Rows are points. Any point is a mix of the corners, with weights that add up to 1. It lies inside the corners' shape when no weight is negative. Is each point inside? If not, which corners have a negative weight?
(in the rows, 128 means zero)

Corners:
(1): [158 112 146]
(2): [113  98 175]
(3): [130 203 159]
(4): [121 166  55]
Points:
[127 164 115] -> inside
[127 156  78] -> inside
[127 122  79] -> outside (3)
[147 122 135] -> inside

Corners:
(1): [ 60 174 152 187 166 129 100 155  56]
(2): [154 121 131  97 152 171  92 195  44]
(3): [200  94  83  97 168 134 125 179 164]
(4): [118 167 198 131 111  64 208 132 111]
(5): [103  86  70 126 105 130 135 105 149]
(6): [115 105 178 191  92 114 162  83 119]
(7): [104 128 159  99 142 169  58 175 106]
(8): [102 157 143 124 153 128  68  82  82]
(9): [171 135  85 124  73 133 130 147 162]
(10): [122  89 159 148  63  21 156  80 140]
Points:
[128 115 141 130 101 100 148 104 141] -> outside (1, 2)
[121 162 142 118 130 134  95 170  82] -> outside (3, 5, 6)
[140 120 120 129 121 112 138 131 129] -> outside (7)
[130 141 104 134 150 176  82 159  95] -> outside (4, 10)
[131 105 117 130 110 113 112 125 120] -> outside (4)
[115 135 136 128 133 119  99 109 100] -> inside
[130 121 137 156 105 106 151 114 124] -> outside (7)

Corners:
(1): [162 123 126 166  49 100  64 101 110  95 119 169 123 114 223  84 135  69]
(2): [132 156 138 103  87 126  97 121 215  68 145 113 100 138 148 143 176  80]
(3): [150 100 152 151  96 141  93 104  92 145 147 112 141 107 164 126 187  97]
(4): [119 137 123 132  83 104 117  63 155 145 146  75  74 121  91 158 114 168]
(5): [117 163 136 116 131 144 183 124  92 168 173 122  98 107  93  97 104 154]
(6): [ 66  71 145  65 162 129 171 153 121 150 132  96  79 143  90 141 104 166]
(7): [116 142 102 134  59 164 105  87 144  63 141  81 140 101 133 145 105  74]
(8): [150 108 129 118  90 183 121  88 129  66 117 137 108 108 112  61 117  25]
(9): [155 124 139 193 126  52  90  45 121  56 199  94 183 143 129  70 181 181]
(10): [119 118 138 141 160 165 163 165 156 141  94 153  71 100 104 184 102 173]
(11): [ 62 114 203 134 135 179 138 132  94  88  93 156  45 125  77 127 110 150]
(12): [135 140 129 112 132 162 163 128 121 146  95 129 154 166  42 129 142 154]
(13): [110 118 202 139 190 148 126 147 113 125 118 127  81 164 100 145  94 116]
(14): [ 72 145  87 177 145 167 145 142 125 155 132 166  74 141  64 129 114 135]
(15): [127 123 133  67 113 123  50  98 134  47 144 126 114  94  81 182 132  31]
(16): [106  95 151 147 106 143 175 126 136 156 178 141  95 172  57 178  96 206]
(17): [149 130 105 124 117 161 179 134 100 144 112 121  66 170 106 172 145 161]
(18): [190 116 134 181  57 112  51 129  94 134 186  72 134 102 179  69 141 163]
(19): [120 148  92  79 107 207  60  72 161  80 146 169  85 124 129 166  93  59]
Points:
[123 126 128 128 108 145 117 108 128 108 135 126 108 129 118 133 124 120] -> inside
[127 124 138 131 113 141 121 114 119 119 136 127 110 126 115 130 133 124] -> inside
[126 126 136 132 117 141 121 116 131 110 137 121 101 126 109 134 118 128] -> outside (3)
[113 118 150 132 116 133 102 113 140  99 147 142  81 117 121 125 109 117] -> outside (3, 7, 12, 17)
[133 129 130 123 111 153  95 114 123  98 134 130 111 120 128 122 129  96] -> outside (4, 16)
[154 140 120 164  76 128 100  86 122 113 159 122 131 139 142 104 141 113] -> outside (6, 10, 11, 15)

Corners:
(1): [105 152 156 118 113 159 180 138 120 133 102  64 155  88 127 154  97 148
 137 112]
(2): [124 122 181 148  83 128 171  92 100 151 187 117 174 133 126  82  96 179
 108 117]
(3): [162 113  33 107 152 127 118 176 187 141 111  84 126 196 106 125 171  86
 127 126]
(4): [ 79 171 199 144  55 115 149 112  99 139 198 110 129  92 145 122  79 138
 109 114]
(5): [120 173 169 190  54 161 152 151  64 162 118 110 114  71 160  92 116 177
 143  80]
(6): [162  91 155 105 150  90 147 150 163 186 100 135  91 139  84 127 108  88
 133 132]
(7): [127 129  96 119 166 155 134 152 132 116  80 103 106 117 148 135 202  94
 177 151]
(8): [228 126 121 106 161 162 153 121 123 172 114 105 147 182 122 176 195 130
 158 208]
(9): [ 95 132 144  94  93 105 149  83 110 118 146  78 107 101 170 120  77 108
  88  73]
(10): [109 133 168 123 101 189 166 128  93 150 192  97 179 127 125 131 140 142
 140  65]
(11): [ 90 133 137 158  94 137 112  92 104 128 206 121 134  77 116 117 124 179
 138 125]
(12): [150 119  82 142 145 171 139  61 110 152 130 145 148 197 103 165 209  99
 186 208]
(13): [155 145 101 120 168 141 123 158 153 123  73 151 117 174  95 133 171 114
 145 137]
(14): [105 133 157 152 113 154 133  91 136 119 178  58  79 139 105 111 125 131
 106 128]
(15): [116 110 103  70 180 123  80 140 151 151  95 123 124 174 122 122 119  81
 161 167]
(16): [173  96 109  94 173 199 174 113  58 152 161 168 141 163 139 166 186 145
 152 232]
(17): [ 83  71 103 132 111  90   7 154 202 147  89 118 130 114  91 119 121  89
  62 114]
(18): [129 109 136 145  57 148 101 135 144 120 121 104 104  77 110  96 116 128
 114 142]
(19): [156 104 102 133 133 109  85 167 120 130  97  64 161 154 113 124 132  93
 105 154]
(20): [ 90  89  79  52 144  95  93 153 105 129  77 118 108 150 101 152 180 133
 137 126]
(21): [117  86 126 109 142 103  97 144 199 121  76 147  71 165 112 149 114 129
 160 128]
Points:
[132 113 119 114 136 137 126 127 131 137 123 112 129 148 114 139 145 116
 135 149] -> outside (5)
[145 118 122 118 135 146 130 123 124 143 128 111 127 149 119 138 149 122
 139 159] -> inside
[153 115 115 119 137 147 146 129 123 143 122 112 117 153 110 142 152 126
 142 141] -> outside (2, 4, 7, 15, 17)
[151  89 110 100 166 132 111 151 130 165 128 119 130 164 114 129 158 127
 143 151] -> outside (1, 4, 9, 12, 13, 18)
[123 119 155 120 129 145 147 110 121 147 147 104 140 127 124 140 119 128
 134 144] -> outside (3, 5, 13, 18, 20)
